Each row of a before or after table is a point. The points were changed in one or more steps. Then noise was added and the rows were shuffled. The steps act on how far a point lies along the listed directions, d1 being the first. Name the steps. A step turns or swaps two directions, mirrors them in a line or flattens them onto one, adds a multiple of one to another, or multiplies one. Angles are multiples of 10 degrees, from the lower direction toward the higher: turns from -170 to 170, lines from 10 to 170 but not 90. Use the fewest steps. Two steps may share a direction if one is a turn and the other turns, adds or multiplies; they go together, in the order done. Otherwise the lowest direction goes first.
In the rows, 128 means zero.

Directions:
(1): [129 149 172]
(2): [ 98  94 145]
Before (12 x 3)
[[135 184 142]
 [115 112 169]
 [140 158 175]
 [108 112 151]
 [102 128 164]
 [154 155 118]
 [136 161 174]
 [148 172 100]
 [142 183 126]
 [121 122 118]
 [106 112 160]
 [111 133 182]]
After (12 x 3)
[[163 168 105]
 [156 175 142]
 [117 122 133]
 [139 157  78]
 [135 117  93]
 [135 168 146]
 [138 156 158]
 [116 117  75]
 [130 143  72]
 [135 148 154]
 [152 154 157]
 [166 163 107]]
Steps: turn d1 and d2 by -80 degrees

Directions:
(1): [174 122 121 158]
(2): [106  90 144 158]
(3): [123 103  79 119]
(4): [150  96 149  93]
Before (11 x 4)
[[152  94  99 149]
 [126  89 184 110]
 [156 142 134 187]
 [ 92  93 144 141]
 [140 125 102 160]
 [125  59 169 128]
 [140  88 143 151]
 [112  96 121 119]
 [ 98 135 128 149]
 [ 94 128 172 134]
 [144 159 155 132]]
After (11 x 4)
[[ 94 103 123 122]
 [113 143 156 154]
 [172 150 151 140]
 [135 137  96 146]
 [108 150 123 143]
 [124  83 177 147]
 [123  99 100 143]
 [104  68 158 162]
 [ 84 112 129 155]
 [129  96 133 174]
 [173 157 125 190]]
Steps: add -0.7 times d3 to d1; turn d2 and d4 by -30 degrees

Directions:
(1): [122  96 157 148  79 120]
(2): [163  85  90 119 124 138]
(3): [148 161 107 112  90  95]
Before (8 x 6)
[[120 180 159 124  74 112]
 [146 132  93 110 108  89]
 [116 175 143 112  83  82]
 [154 125  75 107 178 130]
 [160 109  96 111 175 155]
 [130 159 115 134 127 112]
 [123 104 146 131 119 121]
 [168 117  86  96 143 156]]
After (8 x 6)
[[136 114 128 122 108 110]
 [157  70 114 126 128 172]
 [ 88 168 160 137 172 116]
 [135  56 118 122 147 155]
 [ 93  92 153 149 147 127]
 [109 187 165 125 148 119]
 [127 113 120 145 153 142]
 [ 95 169 178 125 136 141]]
Steps: turn d1 and d3 by 160 degrees; turn d1 and d2 by -150 degrees

Directions:
(1): [107 170 115  91 156  92 111  97 135]
(2): [185 119  92 128 126 132  81 113 136]
(3): [ 93  94  79 146 141 115 132 139 167]
(4): [101 111 115 100  67 139 123  94 122]
(5): [ 94 132 132 125 152 184  83 138 120]
(6): [136 101 155 129 157 149 145  72 156]
Before (10 x 9)
[[125 146 113 123 128  91 102 130 124]
 [116 155 105 119 128 106 106 174 112]
 [ 79 123 170 114 138 135 176 113 135]
 [125 124  98 115 148 106 136 109 150]
 [ 97 142 147 116 172 135 137 138 130]
 [137 123 138 153 115 138 169 170 115]
 [135 127 130 118 139 121 130  84 164]
 [ 83 125  93  99 168 179  90 109 159]
 [129 129 135 103 169 126 112  86 156]
 [113  73 119 143 163 129 132 110 163]]
After (10 x 9)
[[102 124 136 119  83 155 152 130 108]
 [106  94  70 154 168  99 153 149 176]
 [132 131 124 136 149 109 140 126 164]
 [ 75 141 161 115 154 157 138 134 126]
 [158 119 134 135 166 121 123 137 148]
 [117 114 138 136 159 167 120 154 128]
 [128 124 114 140 138 125 121 161 132]
 [105  92  26 141 198 146  84 144 201]
 [ 62  34  41 164 157 105 132 139 202]
 [136 127 123 150 149  98 123 144 134]]
Steps: turn d1 and d4 by -80 degrees; turn d2 and d5 by -40 degrees; multiply d3 by 3; multiply d6 by 0.4

Directions:
(1): [153 133 120 182 164 158 156 124 102 128  92]
(2): [115 130 179 116 158 169 130  89 168 120 130]
(3): [ 84 121 133 142 111 151 123 184 153 107  90]
(4): [138 174 132  71 156 130 151 160 118 143 105]
(5): [124  87 139 106 135 142  80 120  91 161  91]
(6): [120 139 119 126 161 156  92 149  94  88 173]
Before (12 x 11)
[[113 127 126 129 132 143 126 127 127 123 118]
 [118 100 125 149 128 127 117 128 128 112 140]
 [146 128 116 153 131 147 109 146 102 122 119]
 [117 100 136 168 117 154 123 139 141 124 111]
 [133 128 140 114 144 147 123 122 127 125 143]
 [122 124 133 119 106 113 100 126 129 112 121]
 [105 121 154 154 147 161 145 117 138 120  93]
 [169 134  99 113  85  52 150  89 130 177 145]
 [115  94 149 142 111 130  91  83 129 152  96]
 [104 135 111 129 127 139 120 139 101 112 159]
 [122  82 111 177 116 118  99 101 111  83 201]
 [150 140  97 105  69  57 177 129 137 145 151]]
After (12 x 11)
[[139 139 118 145 144 156 156 170 118 139  77]
 [128 134 127 104 153 130 126 152 112 125 123]
 [120 134 138 188 166 172 174 141 121 119  58]
 [118 143 134  82  96  98 108 136 140 112 138]
 [104 135 109 113 138 146 101 141  87 110 171]
 [116 135 117 136 134 145 136 133 123 117 117]
 [133  77 129  57  39  43 111  77 139 193 146]
 [124 124 138 126 140 150 120 129 133 108 152]
 [168 155 107 172 162 162 139 148  87 113 117]
 [133 146 135  33 187 144  91 159  63 119 154]
 [160 114 137  63  73  44 133  53 161 207 139]
 [128 184 145  98 127 115 174 128 165 142  97]]
Steps: multiply d1 by 2.5; turn d2 and d3 by 30 degrees; turn d4 and d5 by -160 degrees; multiply d6 by 1.6
